Every row gives one point. Each copy is the shape, with its points in the same order, stretched, turned, moved and blurred by noise. Some copies are also mirrored. Which?
In the rows, zero is written as 128.

Shape (5 x 2):
[[149 190]
 [137 168]
 [116 107]
 [ 96 111]
 [124 189]]
Copy 1 (5 x 2):
[[231  91]
 [196 103]
 [ 98 125]
 [ 84 107]
 [205  75]]
Copy 1 is: mirrored
Copy 2 (5 x 2):
[[ 93 172]
 [ 99 157]
 [132 101]
 [118  94]
 [ 82 164]]
Copy 2 is: only turned
Copy 3 (5 x 2):
[[136 204]
 [129 172]
 [122 106]
 [133  86]
 [150 177]]
Copy 3 is: mirrored

Shape (7 x 3):
[[126  88 169]
 [136  92 134]
 [ 76  98 157]
 [145 119 167]
 [184 195  75]
 [116 139  70]
 [ 95 145 133]]
Copy 1 (7 x 3):
[[153 194  99]
 [139 172 140]
 [103 167  59]
 [169 157 111]
 [140  29 219]
 [ 77  84 166]
 [109 102  90]]
Copy 1 is: only turned
Copy 2 (7 x 3):
[[141 133 184]
 [138 117 158]
 [ 89 106 179]
 [159 167 160]
 [189 197  48]
 [113 103  89]
 [108 142 132]]
Copy 2 is: only turned

Shape (8 x 4):
[[100 111 107 154]
 [100 249 115 135]
 [123 108 117  98]
 [102 123 143 157]
 [ 98 137 141 126]
 [101 138 126 159]
 [157 110 137 138]
 [120 120 128 144]]
Copy 1 (8 x 4):
[[148 108 150 105]
 [151  91  35 157]
 [135 140 120  99]
 [168 115 144 136]
 [167 122 119 123]
 [156 103 137 130]
 [123 141 150 139]
 [146 123 144 128]]
Copy 1 is: mirrored
Copy 2 (8 x 4):
[[143 133 153 120]
 [ 99 210 147  13]
 [ 95 124 136 135]
 [149 156 121 126]
 [116 167 138 122]
 [143 155 131 106]
 [129 108  80 143]
 [136 136 120 124]]
Copy 2 is: mirrored

Shape (9 x 6):
[[184  97 109 109 113 125]
 [180 127 114 142 160 135]
 [121 166 216 124 119  77]
 [120 133  84 153 138 141]
 [ 41 123  71 114  92 170]
 [100  86  86 140 142 191]
 [177 133 103 175 160 120]
 [112 110  90 155  86 185]
 [143 128  76 110 117 201]]
Copy 1 (9 x 6):
[[147 108 157 120 118 192]
 [157 111 125 156 123 203]
 [129 186 157 147 146  41]
 [133  80 104 148 160 203]
 [ 94  31 115 131 157 143]
 [143  54  87 125 133 190]
 [171 124 117 151 159 224]
 [163  34 125 126 161 198]
 [119  12 150 166  98 204]]
Copy 1 is: mirrored
Copy 2 (9 x 6):
[[144 101 157 125 140 123]
 [171 138 180 123 144 121]
 [189 183  94 149  62 177]
 [118 172 168 111 155  89]
 [ 48 189 110  69 137  64]
 [110 160 138  88 158  31]
 [159 145 191 144 167 126]
 [ 98 157 117  83 194  84]
 [112 144 156  53 170  82]]
Copy 2 is: mirrored
Copy 3 (9 x 6):
[[105 102 100 116 157 165]
 [108  96 147  95 170 123]
 [211 142 107 196 157  77]
 [103 173 139  83 113 120]
 [ 99 246 129 100  14 154]
 [ 90 179 162  99  80 137]
 [101 110 145  74 186 104]
 [124 206 153 104  94 165]
 [110 132 137  56  94 166]]
Copy 3 is: only turned
Copy 4 (9 x 6):
[[101 133 110 104  96  96]
 [114 148 103 103 114 145]
 [ 99 106 136 245 126 132]
 [148 155 139 118 145 125]
 [216 127 178  90 135  89]
 [201 163 147  64  95 119]
 [ 92 171 108 133 143 143]
 [165 156 177  93 109 110]
 [179 130 143  22 106 131]]
Copy 4 is: mirrored

Shape (13 x 8):
[[221 113 129  66 110 129 145  90]
 [124 116 160 125 100 194 146 131]
 [124 121 153  96 115 141 102 183]
 [126  85 129 112 119 174 128 165]
 [245 103 141 128 174 138 127 167]
 [104 150  57  75 101 179 110 113]
 [189 101 140 160 121 112  75 139]
 [157  48 154 143 167 142  80 114]
 [143  87  96 147 121 124 135  76]
 [ 92 206  84  70 208 125 152 128]
 [ 75 210 106  71 191 128 137 152]
 [150 142 112  73 154 138 121 102]
 [132  95 104 100 131 118 143 131]]
Copy 1 (13 x 8):
[[146  36  60 155 167 117  40 112]
 [ 93 159  88 155 123 151  85  47]
 [ 57 136  87  87  82 136  85 138]
 [ 72 151  68 102 107 112 121 100]
 [152 151  66 118 190  86  74 131]
 [ 97  49  73  93 188 146 149 117]
 [159 159 113  81 128  89  86 112]
 [170 156  76  79  96 113 116 115]
 [179 108 108 116 138  94 160  95]
 [134  42  61 149 217 186 157 210]
 [101  69  71 133 190 195 144 209]
 [144  53  54 124 175 150  98 154]
 [113  87  84 107 112 100 131 150]]
Copy 1 is: mirrored
Copy 2 (13 x 8):
[[148  95 101 103 181 156 127 189]
 [150 173 157 168 141 142 111 189]
 [125 118 122 192 109 114 149 197]
 [ 96 160 135 181 135 162 123 170]
 [130 164  14 125  64 171 129 178]
 [150  51 192 197 213 172 133  82]
 [113 111  89 159  59 110  88 174]
 [ 96 147  97 151  66 202 102 191]
 [102 130 149 111 153 144  76  92]
 [216 101 167  97 143 192 223  60]
 [212  98 184 130 134 164 228  83]
 [157  95 141 124 160 178 150 132]
 [ 99 140 135 125 159 164 135 128]]
Copy 2 is: only turned
Copy 3 (13 x 8):
[[ 95 155 101 195 105 137 168  63]
 [ 67 107 136 141 167 201 128 135]
 [ 92  89  73 123 172 173 118 103]
 [ 84 129  81 125 148 205 107 119]
 [ 23 129  36 167  92  95 117  77]
 [ 97 156 119  75 126 216 199 107]
 [ 92 176  91 142 201 105 143  99]
 [ 88 177 130 124 176 131  80 104]
 [154 191 140 140 142 137 145 139]
 [108  71 108  49  55 111 136 123]
 [ 98  50 111  36  93 136 141 123]
 [ 97 134 125 117 113 144 154  86]
 [145 140  85 138 122 149 117 121]]
Copy 3 is: only turned
Copy 4 (13 x 8):
[[218  94 127 121  54 116 157  69]
 [162 140  99 157  74 141  79 164]
 [144 120 181 114 158 137  65 125]
 [121 140 170 133  96 147  60 116]
 [133  30 169  78  55 197 152  68]
 [127 138  94 124  98  57  53  94]
 [122  71 215 122 116 135 155 125]
 [ 98  92 214 201  97 157  97 102]
 [129 145 138 163  85 118 155 101]
 [121 117  25 118 169 149  93  59]
 [126 120  45 114 193 146  70  85]
 [155 105 107 146 107 114 109  72]
 [136 152 154 123 124 135 115  79]]
Copy 4 is: only turned
